Each row is a point. Each copy is the shape, with its points in the same order, stretched, turned, moved and blurred by noise. Is it also mirrored, or only turned?

Shape:
[[ 14 -20]
 [  1  33]
 [-10 -50]
 [ 43  -8]
 [ 18  23]
 [-17  45]]
Copy 1 (6 x 2):
[[ 21   6]
 [-18 -27]
 [ 60  11]
 [-10  12]
 [-21 -16]
 [-19 -42]]
Copy 1 is: only turned
Copy 2:
[[  4 -41]
 [-19  11]
 [ 46 -40]
 [-39 -50]
 [-37  -7]
 [-10  37]]
Copy 2 is: mirrored

Shape (9 x 4):
[[-30   1  20 -39]
 [ 14 -39 -52   4]
 [ 22  -9 -46   7]
 [-13  15  15 -21]
 [ 20 -11  11  14]
 [ -9 -15 -37  30]
 [-18  -4  27 -41]
 [ 16 -37 -38  25]
 [-26 -10  31 -26]]
Copy 1 (9 x 4):
[[ 15   9  60  16]
 [ 14 -58 -21 -53]
 [  9 -46 -38 -24]
 [  0  10  31  20]
 [-27  10  -3 -23]
 [-29 -63 -22 -18]
 [ 14  26  59   9]
 [-18 -51 -28 -57]
 [ -4  20  64   0]]
Copy 1 is: mirrored
Copy 2 (9 x 4):
[[-43  50  -5   3]
 [  8 -15  30 -45]
 [  6 -32  12 -50]
 [-36  27 -13   0]
 [ -9 -19  26  13]
 [ 36 -21   1 -24]
 [-51  47   8  11]
 [ 24 -34  31 -26]
 [-30  41   7  14]]
Copy 2 is: mirrored

Shape:
[[ 33  24  13   3  19  13  -8  -4]
 [ 12 -35  23 -52  10 -18  21  -6]
 [  1  -5 -12  27  -4   4 -21   6]
 [ 24  20  32 -23 -16  30 -17  -6]
 [-13  11   0 -15  23  10  10  11]
 [ 20   3 -20  14 -12  -1  17   6]
 [ 10 -23   2  16   1   8 -30  12]
 [ 12  55 -40 -13  14   1 -11  24]
 [ 25   9 -12  15  10   3   5  12]
 [ -3   7 -14 -21  15   3 -30   2]
 [ 10  -5 -26 -34  -4  40 -19  23]
 [  1  -4  20 -15 -12  28  -3  36]
 [ 22  27 -47   5  52  60 -53 -24]
 [-12 -22  -5 -33 -24   8 -24 -33]]
Copy 1 (14 x 8):
[[ -6  20  -7  21  14  -5  -5  17]
 [-25  21 -51 -41 -27 -25 -15  -8]
 [ 18 -27  20  13  12  -9 -11   5]
 [ -8  24 -35  12  19  -6  16 -14]
 [ -2   3 -12   1  -2 -25  10  28]
 [-10  -4  13   1 -16  12 -24   7]
 [ 12 -29  -6   0  12  -8 -17   6]
 [-19  -6  27  16  24  11  12  41]
 [ -8  -4   7  12   5   1 -28  15]
 [  1 -16  -9  -5  26 -10  12  17]
 [-27 -15 -27  -3   7  39   6  21]
 [-16 -17 -34  15 -13 -14   8  -2]
 [ 19   7 -10  18  72  48  -8  58]
 [  9  -4 -14 -38  12   9  36 -20]]
Copy 1 is: mirrored
Copy 2 (14 x 8):
[[  4 -10 -13  16  14  17 -34   1]
 [-12   9  30  44  21  15  42 -21]
 [ 13  -1  11 -21  -5  -4 -10   4]
 [-17 -24 -13  26  -1  -9 -30  -7]
 [ -4  18 -21   0  31 -15  -7  -8]
 [  9   0  21  10   6  -6  27  25]
 [ 22 -13   8  -8   4  -1 -10 -14]
 [ 16  42  -5   7 -19 -14 -17  23]
 [ 19   1  -2  10  10   5  -1  14]
 [  0  17  10   3  -9  -9 -18  -4]
 [ 25  10   7  31  -2 -36   0  -6]
 [ -9  -8 -31   4   5 -23   3 -20]
 [ 34  -1  14   4  26 -20 -83  12]
 [-18   0  58  17 -11 -20  15 -12]]
Copy 2 is: only turned
Copy 3, 14 rows:
[[ 22  -5  11 -17  54  -1   8 -17]
 [  6 -42  61  25 -36  18  56 -23]
 [-29  13 -28   0   4  13 -37 -18]
 [ 32  22  54 -13  26 -17  -5   8]
 [  3   7 -10 -24 -26  -3  41  -7]
 [-38 -28   1 -12   6  -8  -9  -1]
 [-13  23  -6   8  14  21 -37 -29]
 [  5   9 -25 -75  22  17   5  21]
 [-20 -16 -13 -18  23  -1   1 -15]
 [ 16   9  -8 -16  -6  29  -5  -9]
 [ 15  -3  28 -48 -30   8 -36   6]
 [ -9  37  33 -27 -19 -13  -1   4]
 [ 58 -13 -34 -52  43  25 -49 -41]
 [ 20 -29  33  30 -44  22 -28   3]]
Copy 3 is: mirrored
Copy 4:
[[  7 -17   3  -1  12  23 -54   7]
 [ 55   2  -3   2 -14 -19  -1  36]
 [ -9  -9 -15 -20 -14  19   3 -17]
 [ 29 -10   2 -34  -3 -25 -53  10]
 [-23   0  23   1  17  -1  -3  17]
 [  7 -15  -5  11 -21   8   5 -32]
 [  1 -15 -17 -44 -23   7  -7  10]
 [-56  -2  31  28 -27  17 -46  -2]
 [ -6 -21   2   4  -6  24 -12  -9]
 [-25   5   0  -5 -18  -1 -33  19]
 [-32 -26   4 -21 -49 -30 -16  17]
 [  2 -15  26 -44 -22 -18  -3  16]
 [-72 -38 -35   4  14  15 -95  23]
 [ 13  13 -39 -10 -18 -48 -18   1]]
Copy 4 is: mirrored

Shape:
[[ 11 -18   2  18   8  11 -21  47  -4]
 [ 33 -11 -27  55  31  20   9 -12  27]
 [ 35 -36   6  -8  32  18  -7  20  39]
 [-35   2   5 -17  13   3  -3  36  -6]
 [ 15  35 -32  25   1  40  35 -24  45]
 [ 24 -26  14   3  39  -7 -40  13  12]
 [  0  -6   0  -7  20 -38   1  35   5]
 [-34  32 -43 -30 -16 -12  18   2 -13]
 [-33  25 -35 -33 -52 -15  -1   0 -16]
 [ 58  17  -9  19  12  37  35 -10  21]
 [-19  15 -56 -49   2  17  17  13  -4]
 [ 44 -10  -5  21  39  21  11  -3  -2]
 [  7 -29  23   7  33  16  -8  -2   1]
 [ 17 -36  10   1  23   9  19  11  18]
 [  6   4  25 -12  37 -22 -39  36   2]]
Copy 1 (15 x 9):
[[  7 -25 -16  11  38 -19 -44 -23  -7]
 [-26  26  12  13  22 -23  -2  14  -7]
 [ -8   4 -20  16   2 -56 -35  -3 -11]
 [  6 -30 -12  -7   4  10 -53 -17  14]
 [-56   1  -8  -8  -1   9  28  28   2]
 [ -2  14  -7  31   6 -32 -48 -34 -19]
 [  4 -18   7 -13  -5  -9 -58 -18 -29]
 [-22  -2  -9 -46 -17  44 -23   3  -3]
 [-25   1 -21 -57  -6  41 -18 -18  10]
 [-23   0 -26   0  11 -13  28  17 -36]
 [-21   5 -36 -41 -10  26 -36  21   1]
 [  6   8  -8  18  15 -17 -12   8 -32]
 [ 20  -7  -8  24   2 -20 -24 -11   2]
 [ 11  -8  -9   5  -1 -39 -25   5  -8]
 [  4 -17  -8  30   5  -4 -58 -44 -27]]
Copy 1 is: only turned
Copy 2 (15 x 9):
[[  5  35  10   0  16 -11 -27   2  -7]
 [ 39  17 -10  58  -8  31  15  21 -41]
 [ 17  -6  37  17 -18  -3 -31  25 -47]
 [-16   0   5 -19  34 -16  16 -13  18]
 [ 61 -23  -9  24   7  66  40 -24 -27]
 [-23  11  26  27  -5 -12 -26  43 -26]
 [ 10  14 -19  -8  12 -35   5  34   8]
 [ 17   0   1 -22  33  -6  67 -12  46]
 [ 20  -6  21 -21  21 -21  32 -27  72]
 [ 50   6  -6  -2 -35  63   9  -2 -38]
 [ 33   0  41 -34  20  -3  69  -9  24]
 [ 15  39   2  19 -22  28   9  20 -39]
 [-37  11   7  29 -12   1  -1   7 -28]
 [ 11   1   4  17 -17 -10   0   0 -37]
 [-31  15   7 -13  12 -12 -27  49  -4]]
Copy 2 is: only turned
Copy 3, 15 rows:
[[-24  26 -25  -9  23  37   3   8  24]
 [ 27  71  76 -25  -6  30  21  -5   5]
 [ -7  36  38  18  -7  83  -8 -15  26]
 [-26 -32 -25  17  -6  -2 -28   7  12]
 [ 53  10  86  15   1  -5 -16   7 -33]
 [-31  46  10  -3  -2  46   7 -36  24]
 [ -9 -29  -2  13 -10   9 -19 -27  39]
 [  2 -92  -4  38 -14 -45 -10   0 -14]
 [  9 -95 -59  42  -2 -47  14  -6 -35]
 [ 34  12  79 -14  23  53 -16  -7 -15]
 [-20 -83  13  52 -13   1  -1  12  -6]
 [ -5  33  62 -33   3  48  10 -12   7]
 [-17  35  11 -22 -16  51  -2  -9   3]
 [  3  22  25  -9 -22  71   0 -10  13]
 [-41   6 -12   7  11   9 -24 -35  32]]
Copy 3 is: mirrored
Copy 4, 15 rows:
[[-12  -1   0   5 -15  11 -24  17  34]
 [ -7  44 -58   8 -28   1  17  27  19]
 [-25   7  -4  23   5 -23 -15  -4  32]
 [-21 -25   5 -24   2 -14 -12  -2  -4]
 [ 12  60 -34   5 -37 -16  26  13 -40]
 [-30   4  -9  -7  13  -4  -2 -12  51]
 [-27 -37 -18  -4 -10   2   6 -19  29]
 [ -1  -8 -26 -23 -26   8  -9 -23 -48]
 [-14  -3  -4 -13 -31  31 -21 -21 -54]
 [ 40  55 -25  32 -18 -11  13  12 -24]
 [  5  -6 -26 -16 -25 -21 -41 -31 -46]
 [ 20  29 -36  13   6 -11   1  11  15]
 [-17   9  -5  -6  29 -14  -1  19  19]
 [-19  -2 -10  21  13 -16  -8  12  18]
 [-23 -18   6 -23  13  -7   7 -26  44]]
Copy 4 is: mirrored

Shape, 18 rows:
[[-35 -35   8   6  33 -29  19  -7  30 -30  -5  -3]
 [-36  -6  26  -7  -5  29 -27   8  30  24   1   3]
 [ 38  -8 -10  20 -16  23   5  37  14  -2 -20 -35]
 [ 10  23 -26 -23  46 -28 -19  -3 -32 -11  41  19]
 [ 14  -6  15  10  43  15  -4 -23 -28 -20 -30  25]
 [-23 -14  26  -1  42   6 -32  -3 -26  36 -21  26]
 [ 14 -47  18  23   4  -6   8  44  -3 -30  31  19]
 [-25 -30   2  40  30  22 -38  10  41   6 -13 -27]
 [ 26 -43  -9  -7  17 -37   2  32  -6  -6 -11  -2]
 [ -3  15 -46  -2  -6  21 -29 -11  -6 -26 -14 -28]
 [  0  15  15   9  -2 -12 -36 -11 -11 -22  30  34]
 [ -9  -1 -29  43 -22 -10  10  43  -8  31  35  16]
 [ 12  -1 -43  26  15 -28 -32  47 -26 -18 -12  18]
 [  7  11   2 -28 -24  17   3  24 -22 -20 -23   8]
 [-34 -16   2 -16  20 -31  -9  -2  -5  32  31 -25]
 [  9  10  -6   8  30 -13   6  -4  32  12  23  22]
 [ 22 -33 -43 -32  19 -14  15  18   5 -21   0  -4]
 [ -6  16  19  19   1  40  26  30  17  10  -8 -35]]
Copy 1 (18 x 12):
[[ 36 -10  -7 -14  45 -39  37   0  50 -19   3  10]
 [  2  17 -10  17  12 -16   0  34 -30  33 -17  44]
 [  4  23 -13  -8 -16  55   2  -4  14 -69  -3  43]
 [ -5  39  16 -16  26 -13  20 -13   3  31   3 -68]
 [ 25  13 -41  59  22   1  18 -56 -12  -7  40  -6]
 [  8  35   9  68  61  -6  20 -23 -38  57  24  11]
 [ 53  25 -34 -58  36  46  27 -16   1 -22  30  36]
 [ 21  43  10  28  30  -7  58  35   9  -4  30  41]
 [ 16  31   4 -20  66  46  32 -13  35 -45   2  10]
 [ -7  27  -3  20 -17   0 -11  41  23 -34   9 -20]
 [-15  15 -31 -18   8  11  22   6 -29  35  37 -25]
 [ 11  -2  52 -65  22  45   4  -6 -39 -13  19  22]
 [-17  60  20 -28  60  38  20 -16 -23 -51  33 -28]
 [ -9  17 -38   4  -7  19 -52  -8 -11 -34 -20  18]
 [  5  16  57  -5  35  -8  13  32  42  54  -6   1]
 [  3  -6  12 -25  21 -15  51 -21 -18   4 -15 -14]
 [ 34  20  -2 -20  45  11  12   6  45 -59 -38 -16]
 [  8  14  -1   2 -40   1 -20 -18   6 -27  -6  59]]
Copy 1 is: mirrored
Copy 2:
[[ -1 -14 -29 -11  13  -4 -23 -14  30   4  10   3]
 [ 13  26 -33  38 -34 -37  20  -9  -2  17 -20  25]
 [  0 -16  30  35   0 -49  12  24   3  21 -15 -30]
 [  9 -10  10 -51   8  56 -13 -11   9 -38 -23   9]
 [  8  42   5 -12  19   7 -10  34   6  -3  12  10]
 [ 19  30 -23  19 -16   1  13  36  10  14  -6  61]
 [ -8 -35   7 -39  17 -49  -6  31  14  22 -28  13]
 [ 35   1 -14  71   2 -32 -18  -6  22  46 -23  15]
 [  1 -41  -2 -20   7 -21  -9  53  39   5  -2  15]
 [ 20  19  20   6 -12  23 -15 -24   0  14 -13 -41]
 [  3   9  -3 -32  -6  -6 -26   1 -25 -16 -26  15]
 [-43 -34 -14  19 -23  -7  16  -4  15  47 -45  -4]
 [ -3 -16  32  -7  -5   7 -30  34  32  20 -27   9]
 [  1  18  30 -25 -29 -27  26  22  -2  -3   5 -16]
 [ 12 -39 -31   3 -11  18  13 -23   7  11 -18  36]
 [ -6  -2 -44   9   4   5 -10  -2  21 -25 -28  -7]
 [  7 -28  -6 -32   0   5  -5  26  50 -18  -2 -27]
 [ -6  -4  24  41   1 -43  43 -13   3  24 -10 -23]]
Copy 2 is: only turned
Copy 3 (18 x 12):
[[ 20 -42 -12  44 -16  27   1  -9  -9   0   9 -39]
 [ 34 -15 -17 -22 -17 -20 -16  25   2 -28  22  34]
 [ 22  31   6 -36  17  38 -23 -37 -58   2 -19  -4]
 [-69   0  21  34  11  23  23  21  33  22   4  19]
 [-17  24 -38  14 -27  -4   6 -17 -31  25   6 -10]
 [ 13  -1 -26   2 -54 -29  -1  18   0  25  17  27]
 [-27  -4  33   5 -36  26 -26 -24 -25 -32 -25 -26]
 [ 53  -6 -38   5 -10  44  -5  18 -66   4  23   8]
 [  7   4  29   4 -39  40   6 -34  -8  16 -28 -31]
 [ -2  36  -2 -21  35  39   5  14 -22   9  30  -4]
 [-65 -17 -17 -14  -6   0   4  27  13  -7   2  15]
 [-28 -40  56 -21  -2  -3   3  10 -26  13   2  14]
 [-31   9  26 -14 -34  47  -2 -27 -31  25  17   4]
 [-12  37  14 -43  -9 -14 -32 -32  16 -19  10  -1]
 [ 16 -34  18  26   8  12  11  58  37  21   0   2]
 [-27 -33  -7  18   2   6  35   3 -16  14  -8  24]
 [  3  19  49  14 -13  40  26 -34   0   1  -4 -27]
 [ 24   6 -11  -9  37  -3 -49 -14 -39  -9   6  21]]
Copy 3 is: mirrored
Copy 4 (18 x 12):
[[  5 -39 -30 -31 -12  10 -52 -42  26  -2  -1  12]
 [-17  -9 -49  -8 -31  19  -4  -4   7   1 -47 -28]
 [  1  35  23 -24  26  22 -18  18  12 -13 -53  16]
 [ 24 -51  -5 -19  10 -39  26 -22 -51  -2   6  -7]
 [-12 -48 -14 -76  24 -11   3  23  24  -3  26   4]
 [  0 -33 -56 -53 -16 -54  22  -4  21   8 -15 -30]
 [ 24  21  42 -35  -2  29  16 -55  13  36 -19 -36]
 [ 11  -9 -24 -68  13  12 -60 -15  17 -23 -95 -20]
 [ 23  35   6 -32  11 -18  -6 -44  11 -25  13  -4]
 [-36 -22  41 -28  27 -12 -39  23 -33 -32 -31  20]
 [-10 -60  18   0  -4  19  32 -24 -26  -3 -12 -35]
 [ 56   5  29  38  31 -17  20 -15   3  59 -63 -31]
 [  7 -23  47 -32  64 -46  17 -49 -22  -8 -22 -34]
 [-50  -7  23  -5  -2  -3  29  10  -4   1  22  13]
 [ 31 -10 -45   8 -56 -30 -11 -32  -4   0 -44   0]
 [ 41 -26 -51   9  35  18   4  -2 -18  -9 -24 -17]
 [  9  26   3 -31  24 -15 -28  -7 -15 -26  36  10]
 [ -4 -17 -27 -22   1  18   0  31  24  27 -71  42]]
Copy 4 is: mirrored

Shape:
[[-37  69   6  -1  16   3 -24   0  38  -4  27 -12]
 [ 12  44  17   6   2 -17 -26  54 -48  23   2  26]
 [-23  55  -6 -19  24  10 -47  34  45  22  14 -39]
 [  1  16 -35 -19  -1 -18 -44  34 -51  32   6   8]
 [-45  18  30 -27 -45 -18  15  26  -7 -31   0 -13]
 [ -5  23   6  -1 -16 -11  20 -25  -3   3 -32   9]
 [-65  -1  -5  30  -6 -40   2  21   3 -35 -28 -29]
 [ 55  16 -22   4   4 -45  -7  40 -41  22   7   0]
 [-25  77 -12 -19  18  26 -78  15  57 -15 -17 -15]
 [ 16 -30   4  12  11  -8 -17  15 -12  33   3  29]
 [ -1  -7  33  -9   7 -21   9  -2 -48 -27 -33 -17]
 [ 36   7  12   6 -26 -25 -34  40 -40  26 -27  -4]
 [ -8  17  34   0 -22 -61  -8 -33 -15   7   3  -2]
 [-30   3  14  14 -31 -26  27  -7 -19  18 -11 -10]
 [ 57  10  -3  18 -20   6 -37   0 -45   8  12  10]
 [-24  13   4  -9 -18 -63  10  -9  25 -23  -9   6]]
Copy 1 (16 x 12):
[[ -9 -28  24   6  33  15  47  50   8 -20   7  28]
 [ 58  34  18  18 -24  63 -28   5  30 -23 -15   2]
 [-11 -29  14  -5  53  11  20  53  44  -8 -14   4]
 [ 39   8 -20  24  21  41 -57 -19  -2  -3 -33 -12]
 [ 16  39  -5  -4   7 -27  19  65 -32  -7  28  40]
 [-29   1  -7  11 -24  -1  22  20 -32   2  -4  32]
 [-21  33  27   6  44 -39  50  67 -37  45  10  58]
 [ 48  26   0  21 -19  23 -27 -36  21  -5   7 -12]
 [-63 -36  35   8  66  19  17  60  31 -26 -20  37]
 [ 22 -17  12   7 -13  21 -46 -11  -2  10 -24 -28]
 [  6  44  12   1 -19 -29  14  20 -23  -1 -22  34]
 [ 26  58  -1  10 -14  19 -36  -4  12  -4  -1 -30]
 [  7  32   4  46  -5 -35  32  38 -45  -5  16   3]
 [  4  28 -22   0  -7 -13  27  43 -41  12  13   1]
 [ 29  32   9  10  -8  41 -38 -50 -19 -30   3 -39]
 [-34   6   9  32  10 -46  30  44 -37  23  42  48]]
Copy 1 is: mirrored
Copy 2:
[[ 28   5  10  29  26  10  -7  17  18 -33  28 -80]
 [-13 -15 -40 -10  31 -26 -37  61  28 -17  65  15]
 [ 53 -11  32  44  51 -31   5  19  10 -32  37 -55]
 [-27 -48 -36  -2  28 -39 -13  19  45  33  73  19]
 [-10   2  41  11 -33  -8 -48  10 -25  -8  25  -4]
 [-46 -21  -2  -2  -2  11   5  17 -20  -3   8  -8]
 [ -5  61  21  -8  22 -29 -21 -14 -38  11  25   7]
 [-31 -31 -39 -31   9 -60   8  26  26  -6  35  33]
 [ 68   2   6  67  48   0  19  40 -25  -7  50 -81]
 [  2 -15 -15 -12  22  -9  22  32  54  -3  -7  38]
 [-42  13  -1  32 -15 -34 -17  15  -8  -1   8  27]
 [-19 -24 -20   2   9 -32  17  40  16  -4  60  61]
 [-59   8   8  -1 -39  -9  23  15  50   6  35  -5]
 [-58  -8  15 -15  -8   1 -13   0  10  -2  21  20]
 [  0 -47 -64  12 -18   6  38  30  43  -4  39  33]
 [-30  24  28 -32 -20 -18   5  13 -12  19   3 -26]]
Copy 2 is: mirrored
Copy 3 (16 x 12):
[[ 21  44  13  48 -61  36  25   5 -23 -23  26  12]
 [ 44  44   0   2  14  55  46 -30  12 -12   5 -30]
 [ 62   7  30  61 -75  35  25 -10  -8 -26  22  21]
 [ 74  35  23 -23  -4  43  35   2  18   4   4 -21]
 [ 13  60  47  35  -8  69   1  32 -61  -3 -63  -2]
 [-49  32  14 -31   8   2   1  13 -18  -2 -21  -3]
 [ -8  47  77  58 -23  33 -21  18 -46  17 -36 -27]
 [ 37  20  14 -19  23  -8  -6 -32   5 -12  -5 -26]
 [ 29  16  27  35 -92  68  17 -12   9 -37  51  24]
 [ 19  -2  -7   2  29   1  18 -16  -4  24  30   0]
 [-19  31   9  20  21   9 -35  10 -11  32 -60 -18]
 [ 25   7  14 -26  24  41  15 -20   5 -10  -9 -46]
 [-14  47   6 -21 -13  31  -6  19 -56  18 -28 -42]
 [-24  38  30  -6  18  15  15  28 -38  14 -37 -30]
 [ 10   5 -21 -37  50   9   8   0  23 -21  38 -42]
 [-19  54  48   3 -32  27 -27   6 -72  12 -28  -2]]
Copy 3 is: mirrored
